Rows are points. Each copy is the shape, with its points in the same order, stretched, turned, moved and blurred by noise. Is it also mirrored, or only turned?

Shape, 6 rows:
[[-50  44  -4]
 [ 42 -22  19]
 [-30  29 -24]
 [ 43  -3  16]
 [ 42  37  14]
 [  7 -32 -37]]
Copy 1, 6 rows:
[[-47 -19  47]
 [ 56   6   0]
 [-53  -7  23]
 [ 46 -14   1]
 [ 20 -37   9]
 [-16  36 -17]]
Copy 1 is: mirrored
Copy 2, 6 rows:
[[-43 -20 -49]
 [ 45  58   4]
 [-19 -15 -30]
 [ 48  46 -16]
 [ 48  31 -69]
 [ 20  16  41]]
Copy 2 is: only turned
Copy 3:
[[-54 -35 -46]
 [ 54   9  51]
 [-25  -7 -43]
 [ 58  -4  30]
 [ 49 -28 -10]
 [ 19  54  17]]
Copy 3 is: mirrored
Copy 4 (6 x 3):
[[-15   2  47]
 [ 22  22 -39]
 [-33   5  10]
 [  8  39 -24]
 [-18  67  11]
 [-22 -19 -72]]
Copy 4 is: only turned

Shape:
[[-18  12 -24 -16]
 [-12  10 -22 -22]
 [ 10  -1 -18 -20]
 [ 38  -3 -18  -1]
 [ -7  -7 -19   8]
 [-12 -10  27   6]
 [ 11  -4  18  22]
 [ 46  40  51 -23]
 [  2  -2  -5  95]
 [-20  33   5 -19]]
Copy 1:
[[  6 -38   8  29]
 [  5 -38  -1  29]
 [  2 -16 -13  15]
 [  7  20 -14   4]
 [-13 -13  16  14]
 [-15 -22   7 -30]
 [ -3   7  10 -27]
 [ 63   3 -44 -51]
 [-13  46  76 -13]
 [ 30 -46   3   9]]
Copy 1 is: mirrored
Copy 2:
[[ -8 -16 -36  25]
 [ -5  -4 -39  21]
 [ 12 -20 -37   5]
 [ 32 -39 -24  -7]
 [ 16 -12 -17  22]
 [ 20  18   3  -5]
 [ 23  -8  11 -14]
 [ 12 -16  -8 -81]
 [ 15 -42  49  23]
 [-27   7 -22  -2]]
Copy 2 is: mirrored

Shape, 14 rows:
[[  9  12  -6  87 -49   6  19  -3]
 [  8  29  -8 -33  15 -11  21  26]
 [ 25  -7  15 -17 -35  -9 -50 -26]
 [-27  35 -17  23  27  28  20 -26]
 [-17  -2   2  -6  -1  15 -54  21]
 [-23  47 -15 -23  18 -25  12 -22]
 [  5   9  17  -8   9 -21 -78  22]
 [-21  17 -10 -29   9   7   8  11]
 [-37  11   6 -26 -62 -25  17  21]
 [  6  36   4 -35   4   1   4  24]
 [ 23 -11 -23   2  30   0 -31  28]
 [-22  -7  35 -22  19 -15  13  27]
 [  0  -8   5 -32  20 -11   0  12]
 [ -1  49 -16 -35 -67   3 -61 -40]]
Copy 1 (14 x 8):
[[-45  -6  43 -11   6  51 -62  46]
 [  8 -10  15 -44  -9 -31   3  13]
 [  9 -12   0   9 -34  44   0 -13]
 [-19   3  17   4  59  10  -1  10]
 [ -8 -16 -28 -30   8  32   6 -15]
 [ 11   8   0   0  20 -23 -19  -7]
 [ 28 -25 -23 -35  -1  39  -5 -21]
 [ -8   1  -3 -23   7 -18   4   0]
 [-42 -13 -15 -16 -42 -22 -53   4]
 [  2 -22  21 -36  -8 -17   0  -2]
 [ 23  13  -9 -53   0  34  18  12]
 [  4 -37 -15 -32  -7 -21   5  26]
 [ 14  -8 -14 -27 -11 -10  16  14]
 [-22   4   8  21 -17  31 -28 -65]]
Copy 1 is: only turned
Copy 2 (14 x 8):
[[ 49 -15 -20   5 -84  -4 -15  21]
 [  2  32  -2   3  19  36  13  37]
 [ -4 -22  68 -10  11   6 -34 -63]
 [ 13  35 -46 -43 -51  -3  15   5]
 [-27 -42  -7  -8  -7  59 -25 -45]
 [ -2  67 -20 -11 -10  -5  -5 -13]
 [ -4 -35   1   7  33  76 -61 -66]
 [-23  17  -5 -10  -9  27  19   0]
 [-29  21  22  49 -42  28  36 -27]
 [ -1  24  12  -5  10  59  15  13]
 [-11 -52 -23  -8  33  25 -44  18]
 [ 11   2 -30  30  33  32  52 -20]
 [-14  -4  -6  14  34  13  22  -2]
 [-47  34  95 -44 -49  37 -61 -61]]
Copy 2 is: only turned

Shape, 13 rows:
[[ 11  -6 -25 -40  21 -47  -9  -8 -15]
 [ 20  46 -22 -44  41 -26 -39 -30  32]
 [-13  36  33  16  21 -20  27 -48 -31]
 [ 19  29 -37   3  12  19  13   8  11]
 [-12  12  25 -47 -23 -24  14 -47  12]
 [-28 -11 -19  38   6 -39  39  19 -25]
 [-28  26  42  10 -15  -1  24  34  17]
 [  3 -22   3 -13  13  12 -32 -26 -18]
 [-43 -34  23   1  20  23 -30   2  39]
 [ 49  19  -3 -11 -31   9  -6  -6  44]
 [-21 -10  44  -7  -2 -15 -29  33  50]
 [ 26 -31 -32  10  23   4  33  24  26]
 [ 46  17  25 -54  -6  -3 -21  23 -14]]
Copy 1 (13 x 9):
[[-23 -38  -5 -38  41  14  -3 -21  -3]
 [ 34 -28 -47 -39  61  39  18 -41  19]
 [ 42 -17  28 -42  -3  21 -52 -12  -5]
 [  0 -24 -27   0 -17  27 -12  -4  10]
 [ 23 -14  13 -63  35  -3 -17  11  44]
 [-11 -12  22 -26 -33  -5  -9  10 -48]
 [ 46  -4   2 -25  -2 -15 -13  51  -8]
 [ -5   9  -9 -16  14 -16 -21 -36  13]
 [ 37  17 -37 -39   0 -48  29 -18   3]
 [  2 -30   4  27  18   6   1  17  54]
 [ 43  -4 -23 -21  36 -41  30  27   1]
 [-28 -49  -6  17 -28 -16   5  -2   0]
 [-21 -37 -10  14  63  -6 -43  22  20]]
Copy 1 is: mirrored
Copy 2:
[[ 23  39  25  22 -33 -48  26  22 -21]
 [  7  48 -50  -3 -69 -95  20  15  12]
 [-44  29  41 -62 -24 -38  35 -24  -1]
 [ 11  16 -16 -14  10 -23  -4  -3  33]
 [-13   7  41  -8 -63 -45  27  53  27]
 [-16  17  66  15  39  32  19 -42 -12]
 [-28 -48  36  -2   7 -19  -7  -6   4]
 [-16  14  -1 -29 -48   3   4  39 -17]
 [-18 -43   1  -5 -74  38 -22  13  -6]
 [-20  16 -20  25   9 -40 -29  57  46]
 [-20 -45  15  33 -42 -14 -26  15 -12]
 [ 29  13  34  26  19  33 -50  -9  11]
 [ 12   7  -5  12   6 -81  -6  62  -9]]
Copy 2 is: only turned
Copy 3:
[[-32  34   7 -19  17   0   9 -23 -48]
 [-23  39  28 -50  24  52 -35  -4 -23]
 [-35  -6  38 -14 -43  30  49   8  22]
 [  2 -16  31   3   0  36 -26 -21 -44]
 [  4  24   0  -9 -15 -18  14  51   6]
 [-43  -1 -14  52 -37  -3  29 -52 -21]
 [-12 -18 -12  50   2  -3 -10 -11  40]
 [ 18   4   8 -51   1   0   5 -28  -4]
 [ 35 -10 -47 -23   1   6 -30 -33  47]
 [ 51  32  31  14  18  -4 -39  19 -12]
 [ 17  17 -36  23  41  -5 -42 -31  56]
 [ 33   1  -7  31  15  34  -8 -32 -32]
 [ -4  17  30 -19  69 -10  -7 -16 -17]]
Copy 3 is: only turned
Copy 4 (13 x 9):
[[ 29 -17  11 -18 -16 -30   5  13 -70]
 [ 52   4  31 -58 -44 -11  -6 -21 -44]
 [ 11  48 -50 -26  18  -6 -41  19  -2]
 [-34 -16  17 -26  -9 -16 -34 -30  11]
 [  6  42  -5 -32 -26   1  21  45 -11]
 [-12 -15 -28  28  30 -52 -14   1   1]
 [-11   2 -35  19 -10  21   8  -7  39]
 [ 18 -13  47  -5   0  13 -37  19 -24]
 [ 35 -23  61   6  11  28   9  -8  25]
 [-40  34  35  -7 -43  12 -13 -25   7]
 [ 35  -8  24  30 -25  32  35 -19  10]
 [-44  -7  25  -2  29 -21   0 -46 -12]
 [ -3  -9  -1  -5 -49  41  -7   7 -51]]
Copy 4 is: only turned
